Rows are points. The points of each table are mixes of a few directions, plus a little noise. Count the directions of each table, and those that both share. Where both have some left over, give the other angles between the two spaces (their principal angles), to ten degrees, smallest first.

First (4 x 2)
0.5 -4.7

0.5 -5.3

-0.3 2.8

-0.8 7.1
Second (4 x 2)
0.3 -3.0

-1.0 8.9

0.2 -2.2

0.4 -3.7
Directions: first 1, second 1, shared 1

First (7 x 6)
-6.3 -1.2 -3.8 -5.7 -0.7 -1.3

-4.4 -0.7 -2.5 -3.9 -0.5 -0.8

2.6 4.1 6.9 3.8 3.6 7.8

1.3 -0.4 -0.2 0.9 -0.5 -1.1

6.0 -0.9 0.5 4.6 -1.3 -3.1

0.0 3.1 4.7 1.3 2.9 6.5

0.7 -3.9 -5.5 -1.0 -3.6 -7.9
Second (9 x 6)
1.9 3.4 5.7 3.0 3.0 6.5

4.4 -0.1 1.3 3.6 -0.3 -1.0

-9.0 -3.3 -7.7 -8.7 -2.5 -5.0

4.4 2.6 5.2 4.6 2.1 4.4

0.4 -0.6 -0.9 0.0 -0.6 -1.4

-8.8 -1.9 -5.6 -8.0 -1.2 -2.2

1.8 -0.2 0.3 1.4 -0.3 -0.8

2.5 1.2 2.6 2.6 1.0 2.0

2.4 -1.1 -0.9 1.5 -1.2 -2.7
Directions: first 2, second 2, shared 2

First (8 x 9)
-0.8 1.4 2.4 -2.8 -0.4 -0.9 -2.6 -1.2 1.8

-0.7 1.3 2.2 -2.5 -0.3 -0.8 -2.4 -1.1 1.7

-0.7 1.4 2.3 -2.6 -0.4 -0.9 -2.5 -1.1 1.7

-1.0 1.8 3.0 -3.5 -0.5 -1.1 -3.3 -1.5 2.3

2.2 -4.1 -6.9 7.9 1.1 2.5 7.5 3.3 -5.2

3.3 -5.9 -10.0 11.6 1.6 3.7 11.0 4.8 -7.5

-1.3 2.4 4.0 -4.7 -0.6 -1.5 -4.4 -2.0 3.0

-1.0 1.7 3.0 -3.4 -0.5 -1.1 -3.2 -1.4 2.2
Second (7 x 9)
-1.8 3.2 2.5 -0.1 7.0 3.9 -2.0 -5.7 0.9

0.4 -2.7 -6.0 7.6 7.9 9.9 3.2 -1.5 -4.0

0.2 -3.9 -3.1 -2.7 -6.1 3.2 -5.0 4.4 1.0

1.5 -5.1 -1.6 -0.4 -2.6 -4.4 -0.4 6.6 3.0

0.5 3.9 2.7 -1.2 -5.5 -6.9 3.9 -0.7 -2.1

-1.0 2.9 3.0 -1.3 2.5 -0.3 -0.9 -3.4 0.8

0.2 1.8 2.4 -1.9 -3.3 -5.4 1.2 0.4 0.4
Directions: first 1, second 4, shared 1

First (11 x 14)
-0.9 -0.5 -2.9 -2.3 2.7 -1.8 -2.1 5.5 -1.9 -1.5 -0.1 0.3 -0.4 -0.5

-2.2 -5.3 2.2 7.6 9.1 -0.9 8.0 -2.2 0.4 1.5 -0.2 -1.8 -2.0 0.4

-2.7 -1.7 3.9 1.1 2.5 8.7 -0.7 -4.0 -1.0 4.8 -3.5 3.4 -4.3 7.4

0.5 1.5 0.9 -0.2 -10.2 2.5 -1.7 -7.5 4.4 3.7 0.3 -1.4 -0.3 2.4

4.9 -0.8 1.5 1.0 2.3 -2.6 4.8 7.1 2.5 -3.6 1.3 2.4 0.5 -9.5

3.8 1.8 1.4 1.9 -0.2 -4.9 4.1 -0.2 1.0 -4.0 2.6 -1.2 4.2 -6.8

-0.9 0.4 1.2 -0.1 6.2 0.8 -0.2 1.4 -4.3 -1.7 -0.9 1.6 0.8 1.4

-3.1 -3.7 -4.3 1.5 8.3 -5.2 1.6 5.9 -2.3 -1.6 0.5 -2.5 -1.0 -0.6

4.8 7.9 3.5 -7.1 -7.8 4.8 -6.5 -0.6 -2.1 -2.9 -0.5 5.5 3.9 -1.3

-0.2 2.5 -0.9 -2.2 -10.0 1.4 -4.0 -6.1 2.4 2.7 0.5 -1.9 0.6 3.2

-4.2 -2.2 -6.2 -1.3 -2.8 -2.7 -3.5 0.5 1.0 2.7 0.3 -4.3 -2.2 4.0
Second (9 x 14)
2.4 -3.5 -3.8 4.7 0.9 1.4 2.3 4.2 6.5 -1.0 -2.2 -0.7 -1.4 -1.5

0.4 0.7 -0.8 -1.9 -5.6 -1.8 -3.1 -1.7 1.5 1.9 -1.6 2.5 2.0 0.9

-3.0 2.5 1.3 -0.9 1.4 -0.4 0.5 -4.6 -4.8 -0.8 4.1 -5.5 -0.1 1.9

-4.6 3.3 2.6 -1.2 4.3 -1.5 1.1 -6.1 -8.4 -1.3 5.3 -6.6 0.5 2.7

5.4 -5.1 -4.2 4.7 -1.1 3.7 1.9 8.7 10.8 -0.4 -4.8 3.7 -2.8 -3.8

1.0 2.3 3.5 -5.0 -4.1 3.1 -2.3 0.8 -1.0 1.5 0.9 3.3 -1.8 -1.3

0.6 3.4 1.4 -7.0 -12.4 -1.1 -6.9 -3.8 0.7 4.1 -1.1 5.1 2.3 1.1

-2.9 0.7 2.1 0.0 6.6 -3.2 1.2 -2.3 -6.6 -1.1 1.1 -0.6 2.1 1.5

0.6 -4.3 -2.1 6.5 9.9 -0.3 5.2 4.8 1.3 -2.9 -1.7 -1.2 -0.7 -1.4
Directions: first 5, second 4, shared 2; angles 40, 80

First (10 x 20)
-3.4 0.7 6.2 5.6 4.9 -2.4 5.4 2.0 -0.3 -5.8 4.7 3.7 0.6 -3.6 5.8 -5.1
 -0.3 -0.5 2.3 -7.0

0.5 -0.9 -2.3 -5.4 -5.0 4.6 -3.6 -0.8 -0.4 6.4 -2.8 0.2 -1.8 3.5 -4.9
 9.6 -5.1 1.2 0.3 1.3

2.1 0.6 -5.4 -0.8 -4.0 3.0 -3.6 -1.8 2.8 4.5 -7.6 -4.3 -3.3 -0.3 -5.2
 3.6 0.2 -0.9 -1.2 2.6

1.0 1.7 -1.9 8.0 1.9 0.3 0.7 -2.7 4.5 -1.3 -10.0 -1.7 -4.5 -2.6 -1.9
 -1.9 3.2 -2.7 1.2 -0.9

0.1 1.3 -2.2 -0.2 -2.2 -1.6 -0.8 0.1 -0.9 -0.6 -4.3 -1.9 -3.7 0.1 -2.2
 -0.1 2.9 2.9 -1.5 0.9

0.6 -1.5 0.0 -9.0 -2.9 -2.4 -2.3 0.9 -7.7 0.8 3.9 3.5 1.2 8.8 -1.5 5.1
 0.1 7.0 -1.3 6.3

2.2 -2.6 -0.7 -2.2 0.7 4.5 -2.4 -2.4 2.0 5.3 0.5 1.7 4.1 3.4 -1.5 5.3
 -4.5 -4.4 1.7 3.8

-2.6 0.1 4.8 2.5 3.4 -1.2 3.9 2.4 0.4 -3.6 7.5 1.5 3.1 -4.5 5.6 -5.2
 -1.3 -1.8 1.0 -5.8

2.2 0.5 -2.7 -0.6 0.0 -4.2 -1.2 -0.9 -2.5 -2.3 -2.9 -1.5 -0.7 3.0 -1.2
 -3.5 6.4 2.9 -2.3 6.3

-2.6 0.1 4.1 1.9 3.3 -0.5 4.0 3.5 2.0 -3.2 10.6 -1.2 5.0 -8.1 7.1 -8.2
 -1.7 -3.5 -0.2 -7.5
Second (10 x 20)
-2.8 0.5 2.9 1.1 -10.9 3.2 -6.8 -1.6 -18.9 0.5 -13.2 -12.7 -9.3 -7.0 7.6
 -1.6 4.4 9.2 2.6 -5.5

1.5 -0.3 -1.5 -0.6 5.8 -1.7 3.7 0.8 10.2 -0.3 7.1 6.9 5.0 3.7 -4.1 0.9
 -2.4 -4.9 -1.4 3.0

0.9 -0.2 -1.0 -0.3 3.8 -1.2 2.4 0.6 6.7 -0.2 4.7 4.5 3.3 2.4 -2.6 0.6
 -1.6 -3.2 -0.9 1.9

0.9 -0.2 -0.9 -0.4 3.6 -1.1 2.3 0.5 6.3 -0.2 4.4 4.2 3.2 2.3 -2.5 0.6
 -1.4 -3.1 -0.9 1.9

-0.6 0.1 0.6 0.3 -2.2 0.6 -1.4 -0.3 -3.9 0.1 -2.7 -2.6 -1.9 -1.5 1.6
 -0.3 0.9 1.9 0.5 -1.1

0.4 0.0 -0.4 -0.1 1.6 -0.5 1.1 0.2 2.8 -0.1 1.9 1.9 1.3 1.1 -1.1 0.2
 -0.7 -1.3 -0.4 0.9

-0.7 0.2 0.6 0.2 -2.5 0.8 -1.6 -0.4 -4.3 0.1 -3.0 -2.9 -2.1 -1.7 1.7
 -0.4 1.0 2.1 0.6 -1.3

-1.6 0.3 1.5 0.6 -5.7 1.7 -3.5 -0.8 -9.8 0.2 -6.9 -6.6 -4.8 -3.6 3.9
 -0.8 2.3 4.8 1.4 -2.9

1.6 -0.3 -1.6 -0.6 6.1 -1.7 3.9 0.9 10.6 -0.2 7.4 7.2 5.2 3.9 -4.3 0.9
 -2.4 -5.1 -1.4 3.1

0.0 0.0 0.0 0.0 0.2 -0.1 0.2 0.0 0.4 -0.1 0.3 0.3 0.2 0.2 -0.2 0.0 -0.1
 -0.2 -0.1 0.1
Directions: first 5, second 1, shared 0; angles 50

First (11 x 32)
-2.1 2.7 -4.0 2.0 3.3 0.6 0.7 1.5 -2.4 5.0 1.5 2.9 -1.0 2.7 1.2 3.6 -4.4
 -4.5 1.0 -0.7 4.6 0.4 1.8 -0.5 -0.1 0.5 -0.4 -1.0 -3.7 1.7 0.2 -3.8

-1.8 1.3 -2.5 -1.0 3.4 0.2 1.2 1.5 -3.9 4.5 -0.6 -0.4 -2.9 3.2 1.7 2.2
 -4.7 -4.1 0.7 -1.0 6.0 1.9 2.8 0.9 -0.6 0.9 -0.9 -0.4 -5.1 2.7 0.9 -1.4

-0.6 -2.2 1.3 -8.7 3.3 -0.3 1.7 1.5 -7.3 2.6 -5.9 -8.6 -7.1 4.2 2.9 -1.2
 -4.6 -2.7 0.0 -1.8 8.7 5.7 4.6 4.1 -2.2 1.8 -2.0 1.3 -7.7 5.0 2.8 4.9

2.5 -4.4 5.8 -5.6 -3.2 -0.9 -0.5 -1.6 0.8 -6.0 -3.9 -6.6 -0.8 -2.2 -0.5
 -5.1 4.4 5.1 -1.4 0.3 -3.4 1.4 -0.9 2.1 -0.6 -0.1 -0.1 1.8 2.5 -0.6 0.6
 6.8

1.1 0.7 0.4 5.5 -3.5 0.0 -1.5 -1.5 6.0 -3.5 3.7 5.1 5.4 -3.9 -2.5 -0.2
 4.8 3.4 -0.3 1.5 -7.8 -4.2 -3.9 -2.8 1.6 -1.4 1.6 -0.5 6.7 -4.1 -2.1
 -2.3

3.7 -2.4 5.0 3.6 -7.6 -0.6 -2.5 -3.4 9.3 -9.6 2.4 2.4 7.2 -7.3 -4.0 -4.4
 10.4 8.9 -1.5 2.4 -13.8 -4.9 -6.5 -2.5 1.8 -2.1 2.1 0.6 11.6 -6.4 -2.5
 1.9

-1.9 5.0 -5.8 9.8 0.8 1.0 -0.6 0.4 3.4 3.7 6.6 10.7 4.8 -0.4 -1.2 5.1
 -1.2 -2.9 1.2 0.8 -2.1 -4.3 -1.8 -4.1 1.8 -0.9 1.1 -2.3 2.4 -2.3 -2.1
 -8.6

0.3 2.1 -1.5 7.1 -2.4 0.4 -1.3 -1.0 5.5 -1.4 4.8 7.0 5.4 -3.0 -2.2 1.3
 3.1 1.6 0.2 1.3 -6.4 -4.4 -3.5 -3.3 1.6 -1.4 1.5 -1.1 5.7 -3.7 -2.1
 -4.3

-1.6 0.0 -1.3 -4.8 4.2 0.1 1.6 1.9 -6.3 4.6 -3.2 -4.3 -5.6 4.4 2.7 1.2
 -5.7 -4.4 0.6 -1.6 8.6 4.1 4.2 2.5 -1.5 1.6 -1.7 0.3 -7.4 4.4 2.1 1.2

1.5 -4.0 4.7 -7.6 -0.9 -0.8 0.4 -0.4 -2.4 -3.2 -5.2 -8.2 -3.5 0.1 0.8
 -4.2 1.3 2.7 -1.1 -0.5 1.1 3.3 1.2 3.2 -1.3 0.6 -0.9 1.9 -1.5 1.6 1.6
 6.9

-1.3 1.1 -1.9 -0.6 2.5 0.2 0.8 1.2 -2.8 3.4 -0.3 -0.1 -2.0 2.4 1.1 1.7
 -3.4 -3.1 0.6 -0.8 4.3 1.2 2.0 0.5 -0.4 0.6 -0.5 -0.4 -3.5 1.9 0.7 -1.2
Second (11 x 32)
3.4 3.7 -0.8 18.5 -1.9 -2.0 -3.2 1.3 7.1 -5.5 8.5 7.7 2.1 -0.4 -0.6 -2.9
 -2.9 0.9 0.7 9.5 -3.3 -8.5 -0.6 -2.6 5.0 2.0 -6.1 0.3 12.1 -4.5 -3.0
 -13.2

-2.3 -2.6 0.5 -12.6 1.1 1.3 2.3 -0.9 -4.9 3.9 -5.7 -5.3 -1.6 0.3 0.4 2.0
 2.1 -0.6 -0.6 -6.5 2.2 5.8 0.4 1.7 -3.4 -1.4 4.2 -0.1 -8.1 3.0 2.0 9.1

0.1 0.2 -0.1 0.8 -0.2 -0.1 -0.1 0.0 0.2 -0.3 0.5 0.3 0.1 -0.1 0.0 0.0
 -0.2 0.0 0.0 0.4 -0.2 -0.4 0.0 0.0 0.2 0.1 -0.3 0.2 0.5 -0.3 -0.1 -0.7

3.3 3.5 -0.6 17.7 -1.6 -1.8 -3.0 1.2 6.7 -5.3 8.1 7.3 2.1 -0.4 -0.5 -2.8
 -2.9 0.8 0.8 9.1 -3.2 -8.0 -0.5 -2.4 4.6 1.9 -5.8 0.4 11.6 -4.1 -2.9
 -12.6

-2.0 -2.1 0.5 -10.4 1.0 1.2 1.8 -0.6 -3.9 3.2 -4.7 -4.3 -1.3 0.2 0.4 1.6
 1.7 -0.5 -0.4 -5.5 1.9 4.7 0.2 1.5 -2.7 -1.0 3.4 -0.1 -6.8 2.6 1.6 7.5

-1.0 -1.1 0.2 -5.2 0.6 0.6 1.0 -0.3 -1.8 1.4 -2.5 -2.2 -0.7 0.1 0.2 0.8
 0.9 -0.2 -0.3 -2.7 0.9 2.4 0.2 0.7 -1.4 -0.6 1.7 -0.2 -3.3 1.3 0.8 3.8

0.6 0.5 -0.1 2.6 -0.3 -0.3 -0.5 0.1 1.1 -0.9 1.3 1.1 0.3 0.0 -0.1 -0.4
 -0.4 0.1 0.0 1.3 -0.5 -1.2 -0.2 -0.3 0.7 0.3 -0.9 0.1 1.6 -0.5 -0.5
 -1.7

-0.9 -1.0 0.2 -4.8 0.5 0.5 0.9 -0.3 -1.9 1.4 -2.2 -2.0 -0.5 0.0 0.1 0.8
 0.8 -0.2 -0.2 -2.4 0.8 2.1 0.1 0.6 -1.2 -0.5 1.5 -0.1 -3.1 1.1 0.7 3.4

-1.1 -1.0 0.2 -5.4 0.5 0.4 1.0 -0.3 -2.1 1.7 -2.5 -2.2 -0.7 0.1 0.2 0.8
 0.9 -0.3 -0.3 -2.8 1.0 2.4 0.1 0.7 -1.4 -0.5 1.8 -0.1 -3.5 1.3 0.9 3.8

2.3 2.6 -0.5 12.5 -1.1 -1.4 -2.1 0.8 4.7 -3.8 5.7 5.2 1.6 -0.2 -0.3 -2.1
 -2.1 0.6 0.4 6.3 -2.3 -5.6 -0.3 -1.7 3.2 1.3 -4.0 0.2 8.1 -3.0 -2.0
 -8.8

-2.6 -2.8 0.6 -13.7 1.3 1.5 2.4 -0.9 -5.3 4.1 -6.3 -5.6 -1.8 0.2 0.5 2.0
 2.3 -0.6 -0.6 -7.1 2.5 6.2 0.5 1.9 -3.7 -1.5 4.5 -0.2 -8.9 3.4 2.1 9.7
Directions: first 2, second 1, shared 0; angles 40

First (11 x 32)
-1.5 1.0 0.0 -1.8 -0.1 -0.3 2.1 -0.6 -2.2 -1.0 -1.3 0.4 -0.6 0.8 0.8
 -1.1 -2.1 1.0 -2.5 -1.2 0.5 -0.8 0.8 -1.7 0.4 0.7 2.3 1.7 0.5 0.3 1.2
 1.5

-0.1 3.8 1.6 -3.0 0.0 0.3 3.6 1.0 1.2 0.5 5.3 2.3 -3.4 -1.8 0.1 -2.7
 -0.5 1.4 0.9 -3.3 -0.8 1.9 3.4 0.9 3.6 -0.8 -1.1 2.8 1.8 -2.1 2.2 0.8

1.0 -1.2 1.8 3.2 0.3 -0.7 -2.8 4.8 4.5 5.3 0.4 1.1 0.7 -1.5 -0.1 -1.0
 4.6 -0.6 3.7 1.3 -1.9 3.5 1.8 1.7 2.6 -2.6 -4.3 -3.2 -1.6 -0.7 0.6 -4.2

-3.2 7.4 0.7 -1.4 0.1 0.8 0.6 0.3 -3.7 -3.2 6.7 -1.3 2.0 -7.3 -1.1 3.2
 1.0 -0.7 4.5 -2.4 1.8 -6.1 0.2 1.1 -2.3 -0.2 -1.8 2.4 4.6 -0.7 1.5 -0.6

1.9 -5.0 1.0 3.1 -4.3 -7.6 -3.3 5.1 4.6 4.4 -3.5 1.0 -3.7 -3.9 -3.6 2.7
 -1.3 -0.5 3.8 4.7 -1.9 5.4 -2.4 0.5 -0.2 1.9 -3.8 -9.8 -3.9 6.2 2.4 5.5

-2.0 0.3 2.3 0.9 -0.6 -3.2 -0.6 6.0 1.1 4.5 -2.6 1.8 -0.4 -2.7 0.5 -2.1
 1.4 0.6 1.2 0.2 -1.2 2.4 3.0 -1.3 2.8 -1.6 -1.7 -2.6 -1.3 1.7 3.8 -1.0

-1.6 4.6 1.6 -3.5 -1.3 -2.2 3.8 1.9 -0.9 -0.2 3.8 2.1 -3.8 -4.5 -0.7
 -1.2 -2.5 1.7 1.0 -2.9 -0.1 0.6 2.5 -0.4 2.2 0.6 -0.5 1.3 2.2 0.5 4.1
 3.7

-2.7 -1.0 2.1 3.2 -0.8 -4.0 -3.5 6.9 0.4 4.9 -5.7 0.4 2.2 -3.4 0.2 0.0
 2.5 -0.6 2.0 2.2 -0.7 1.0 1.5 -1.6 0.7 -1.3 -2.1 -5.0 -2.4 3.4 3.4 -2.1

-0.9 -3.8 -2.4 1.2 2.3 3.3 -1.5 -4.5 -4.3 -2.7 -7.9 -2.6 5.0 7.5 2.9
 -0.2 -0.7 -0.6 -6.4 1.5 1.7 -3.7 -2.2 -3.0 -3.1 0.3 5.6 2.5 -1.3 -0.4
 -3.7 -2.9

1.4 -4.0 -0.3 3.2 -1.0 -1.8 -3.4 1.2 2.2 1.9 -3.2 -0.8 0.7 0.5 -1.1 1.7
 0.9 -1.0 1.1 3.2 -0.7 1.6 -2.1 0.5 -1.2 0.3 -1.4 -4.5 -2.4 2.2 -1.0 0.0

7.3 -1.9 -8.0 -4.5 5.1 15.7 4.6 -22.3 -2.9 -14.4 7.9 -4.3 1.2 16.3 1.9
 0.6 -3.4 -0.7 -9.3 -3.0 3.0 -6.1 -6.5 3.3 -5.1 2.4 9.0 14.5 4.2 -10.6
 -14.6 -0.8
Second (11 x 32)
3.2 -0.3 1.2 0.6 -1.8 4.8 2.0 6.6 8.7 6.6 5.3 2.0 0.1 -0.4 2.5 -4.1 6.3
 -1.5 0.4 -0.8 -0.4 0.8 -0.7 2.2 2.5 -1.7 0.0 2.9 -0.1 -4.0 -0.7 -4.9

3.1 2.1 -3.7 1.7 3.0 2.1 -3.9 -13.3 -3.5 -9.6 7.0 -4.7 1.0 0.1 -4.6 10.3
 -1.6 -1.3 4.9 2.4 0.9 -3.4 -8.1 6.0 -7.3 1.0 -2.8 1.6 4.0 -1.3 -9.0 1.3

0.4 -2.6 -0.8 2.2 0.3 -2.4 -2.3 -2.7 -1.1 -0.4 -5.6 -0.9 0.1 2.3 -0.6
 3.0 -1.9 0.1 -1.5 3.4 -0.4 1.1 -4.4 -0.4 -2.6 0.8 1.3 -1.4 -1.4 2.5
 -2.4 1.7

-7.1 1.9 1.3 -1.0 1.9 -3.9 1.3 1.6 -8.9 -0.5 -12.4 0.6 2.7 1.9 3.4 -1.9
 -3.9 2.3 -6.9 -0.4 1.6 -2.3 2.3 -6.8 0.3 -0.2 5.9 2.2 -0.3 3.8 4.4 -0.1

-2.3 2.2 1.9 -4.4 2.7 0.6 2.3 0.8 -2.6 -0.4 3.4 2.4 -1.6 1.0 0.8 -7.4
 -0.9 2.1 1.5 -6.2 -1.9 4.1 14.8 -0.9 8.0 -2.8 -3.9 -0.6 -0.9 -3.3 5.4
 -1.7

-4.5 4.2 1.3 1.8 -1.8 0.5 -1.7 7.7 -1.3 2.2 1.6 -1.7 5.4 -8.6 1.0 1.8
 4.9 -2.5 4.1 -0.2 2.6 -7.8 -0.3 -1.0 -3.4 -0.4 -0.9 -1.0 2.0 1.3 3.5
 -3.6

4.8 -3.5 -1.2 4.6 1.0 2.5 -3.6 -3.0 5.5 1.7 1.1 -1.3 1.0 3.5 -0.8 3.0
 3.9 -1.3 1.1 4.1 -1.1 1.9 -7.2 4.0 -2.2 -1.5 -1.3 0.3 -0.3 -1.6 -6.8
 -3.6

-2.8 -0.6 1.0 -3.2 -2.1 -4.0 2.5 3.9 -2.0 0.8 -3.2 1.9 -2.7 -1.4 0.1
 -3.5 -4.2 1.5 -1.9 -2.2 -0.3 1.8 6.2 -4.0 3.2 1.6 0.9 -3.2 -2.0 2.8 6.3
 4.8

2.0 2.1 -0.5 -4.8 -4.4 2.0 6.1 1.6 3.6 -0.7 7.6 1.6 -4.8 -2.7 -0.5 -1.8
 -1.5 -0.1 -0.7 -2.7 1.3 -1.7 -1.1 0.2 0.4 3.2 2.2 2.9 1.7 -0.9 1.7 5.2

-0.6 -1.6 -1.3 1.3 -2.6 -5.3 -4.2 -1.1 -2.9 -4.1 1.8 -3.0 -0.6 -6.3 -5.7
 6.4 -2.9 -1.7 7.1 2.4 0.3 -1.2 0.0 1.3 -3.9 3.2 -5.7 -9.5 -0.8 5.3 1.5
 6.2

3.1 -3.4 0.8 1.6 3.8 3.0 1.6 -2.2 4.0 4.5 -6.3 3.0 -0.7 11.1 4.4 -5.4
 1.1 2.3 -8.0 0.9 -2.1 6.6 -1.2 -0.4 4.6 -3.2 4.3 6.0 -2.2 -4.0 -4.0
 -5.2
Directions: first 5, second 6, shared 4; angles 30
